Each row of a before or after table is a point. The points were changed in one or more steps. Then noise was added and the rows were shuffled. The steps act on columns, c1 being the first. What was done? A step turns or swaps two columns, mirrors them in a line or flattens them onto one, adds a multiple of one to another, or multiplies or shifts one. Angles are multiples of 10 degrees, from the lower column toward the higher: turns from -170 to 170, lines from 10 to 170 but not 90. Use the fewest steps. Two steps may share a column if one is a turn and the other turns, adds or multiplies; they go together, in the order done. Otherwise the lowest column goes first.

Before (8 x 3):
[[ 32 -11  15]
 [  0  -1  -1]
 [ -4 -14   5]
 [ -3   9  13]
 [ -8   1  -1]
 [ -6  -5   2]
 [ -9   3   1]
 [ -4   7   8]]
After, 8 rows:
[[-13   7   8]
 [ 96 -11  15]
 [-19  -5   2]
 [-24   1  -1]
 [ -9   9  13]
 [-12 -14   5]
 [ -1  -1  -1]
 [-26   3   0]]
Steps: multiply c1 by 3

Before, 11 rows:
[[  8  25 -34 -83 -41  33   7 -48 -18]
 [ 25  33  42  11  -9 -53 -37  13   5]
 [ 74  23  43  26 -61 -74  38  28  16]
 [-27  54 -26  -2 -15  62   4   5 -36]
 [ 44  66  45 -20 -85 -77  10  41  -3]
 [ 71   7 -24  -4  44 -27  16 -74  17]
 [-19 -38  24 -49  39 -44  72 -45  13]
 [ 14  29 -42 -49 -12  45  -8  13  34]
 [  1 -15 -28 -33 -60  48 -19 -23  -8]
 [ 17  -1 -21 -58   1  57  -9  21 -52]
 [-41  17 -95 -20   7  29 -23  25 -49]]
After (11 x 9):
[[ 14  11 -44 -49 -17  45  -9  47  33]
 [ 72   3 -25  -2  41 -29  14 -71  16]
 [ 76  11  42  26 -62 -74  36  10  15]
 [ 12  11 -36 -83 -40  36  11  12 -21]
 [ 18   1 -18 -60   0  59 -10  62 -53]
 [ 42  28  44 -20 -88 -79  13  53  -3]
 [  1  -4 -27 -34 -62  49 -19   0  -8]
 [-44   5 -97 -20   6  24 -20  42 -54]
 [ 26  12  44  11  -7 -53 -37   7   7]
 [-19 -16  27 -48  40 -43  68 -10  13]
 [-26  22 -27   2 -13  61   4   7 -39]]
Steps: multiply c2 by 0.4; add -0.7 times c4 to c8

Before:
[[-24  -3  76  76 -59 -41  59 -42 -52 -16 -29  10 -47  40  95  42  69 -48]
 [ 29   8  63  45 -38 -13 -26  11  30  52  24 -31  59 -58  -1  50 -29  25]
 [ -6   1  43  45  51 -66  60  50 -53  55  -4 -85 -24  10 -23 -56 -51  42]
 [ 54  19   5   5  28 -27  48 -66 -23 -28 -18 -15  55  27  56  17  10   2]
 [-32  57 -22  24 -17 -33 -28 -45 -26   5 -28  24  43  48  53  13 -13 -15]
 [ 49 -81 -50  22  -4  28 -53 -41 -36 -40 -44 -23 -40 -55 -43  47  35  40]
 [ 31   5 -56  25  42 -28  12  -4  46 -51 -12 -43  21 -19 -40  -9 -12  10]
 [-42 -77  38   9  39 -27   6  50   4 -17   5 -38  24 -38  83  14 -41 -65]]
After, 8 rows:
[[ 46 -83 -54  23  -5  57 -55 -38 -42 -38 -41 -26 -38  14 -42  49  35  41]
 [-30  53 -23  27 -18 -53 -26 -42 -28   8 -28  19  37 -25  51  15 -15 -10]
 [ 29  10  63  46 -39  54 -29  11  26  55  23 -34  65 -24  -4  49 -27  25]
 [ 32   5 -54  21  39  12  15  -3  45 -51 -16 -44  20 -36 -36  -9 -14  11]
 [ -1   4  45  39  51 -19  65  48 -46  53  -3 -84 -25 -62 -24 -54 -49  41]
 [-41 -81  41  12  41  28   6  45   6 -18   2 -35  30 -33  82  17 -44 -65]
 [ 59  21  10   1  30 -30  50 -63 -24 -29 -17 -15  53 -20  57  21   7   6]
 [-27   1  77  77 -55 -42  59 -44 -53 -21 -28  10 -51 -33  95  40  69 -46]]
Steps: turn c6 and c14 by 80 degrees

Before (11 x 32):
[[-45   5  55  23  19 -26   0  -6   4 -27  44  -8  21  28  31  38 -16   3
    7  36  55 -19 -18  -3 -20 -31   2  20  11 -45 -37 -65]
 [ 24 -32 -19 -17  67 -17  56  -3 -21  35  41  -7 -43 -10 -13  -3  36  12
   38   8 -11  47 -63 -27  13 -28  25   4 -66  38   9  -8]
 [-31  21 -14  20 -24 -34  13  10  -9   9  -3  -5   8   1  28  34  11   1
  -53  44  57   5   3  -6 -35 -26  -4  25  20 -57 -15 -60]
 [-30   9  17  28 -11 -17  12  27 -13  -4   3   5  -6  19  32  43 -30   7
   -4   7  12  38 -23   3  -7 -27  22  -7   0 -63 -33  -4]
 [ 25  28  47  37  20  -3   7  11  -5   8  39   0 -23  -6  -8  54  -4  -8
  -30  20  66  28 -10   8 -24 -20 -14  13   7 -50 -21 -21]
 [  9 -19  20  28  20  14  62  11 -13  74 -19 -29  10 -49 -27 -30   6 -26
  -28  23 -52 -10  32  24 -34 -11  45 -43  32  41 -15  16]
 [ 24 -32   0  16  29 -16  54  27   6  22  44  -8  -1 -23 -22 -49  15  40
   30 -41  20  43 -67   0 -28 -27  15  -2 -41  18  24  -8]
 [ 42   1  18 -19  24  -5  39  25 -43  60   2 -46 -31 -95   1 -44  -9   1
   10  11 -64   3   1   0 -70   7  72 -18  14  52  20  18]
 [ 48  -1  10  -7  34 -24  12   9 -26  80 -14 -39  12 -59 -16 -69 -26 -28
  -36   6 -80 -20 -29   1   1  13  43 -37  10  36  30  11]
 [-19  -3  13  -1   6 -30 -13  -6  11 -22   8 -36  40  -7  18  76   8  32
  -28  25  52  11 -22  21 -11 -16  -3   3  11 -32 -34  -5]
 [ 14 -17  31  -9   2 -54  12  23  29  10  42   9  23  16  18  47  -2  22
   -2  26  27  40  24  -4 -10 -18  -1   8  -4 -53 -21 -48]]
After, 11 rows:
[[ 26  40   0  12  32 -16  52  26   7  48  45  -7  -2 -22 -23  41  17  40
   32   8  20  43   4   0 -27 -29  16  -3 -82  18  23  -9]
 [-29 -41  16  28 -13 -16  10  24 -12  -9   8   5  -6  16  30 -16 -29   7
   -2  -2  11  40 -10   3  -6 -29  25 -10 -19 -64 -33  -5]
 [ 47  68   9  -4  35 -22  12   9 -27  19  -9 -41  17 -58 -15  12 -23 -25
  -34  76 -79 -17 -25   0   1  15  42 -35 -18  37  30  11]
 [  7  30  17  27  20  15  62  12 -12   4 -19 -28   9 -48 -26  23   4 -25
  -27  76 -50  -9 -13  23 -36 -11  46 -43  44  43 -16  13]
 [-32 -31 -19  17 -21 -37  13  10 -10 -38  -4  -6   5   0  26 -27  12   2
  -52  22  57   4 -18  -8 -35 -26  -6  24  13 -55 -14 -61]
 [-18 -73  -1  -1   5 -30 -11  -4  11 -30   7 -38  40  -6  16 -10  10  30
  -27 -14  53  10 -20  22  -9 -14  -1   1 -12 -33 -34  -5]
 [ 24  -3  -6 -15  67 -18  56  -4 -21   4  43  -9 -41 -10 -13  31  39  10
   40  35 -11  46  24 -28  14 -31  24   5 -87  36   6  -5]
 [-44 -36  50  24  19 -25   0  -6   4 -44  44  -6  20  28  31 -11 -14   4
    6 -15  57 -22 -18  -2 -22 -33   4  16 -11 -44 -38 -66]
 [ 14 -49  24  -9   2 -54  11  22  30 -19  42   7  22  17  17  10  -4  20
   -2  18  25  39  20  -3 -11 -19  -3   7  19 -54 -21 -50]
 [ 47  43  27 -21  25  -3  37  24 -44  10   1 -46 -31 -94  -3   7  -8  -2
    9  58 -62   4 -13   0 -71   5  73 -20   8  53  19  18]
 [ 23 -47  54  37  22  -1   8   9  -4 -14  36   2 -23  -7  -8 -37  -5  -8
  -29  15  68  28 -10   9 -24 -21 -15  13  -7 -49 -19 -19]]
Steps: mirror c2 and c16 in the line at 140 degrees; add -0.3 times c13 to c3; turn c10 and c20 by 70 degrees; turn c23 and c29 by 60 degrees
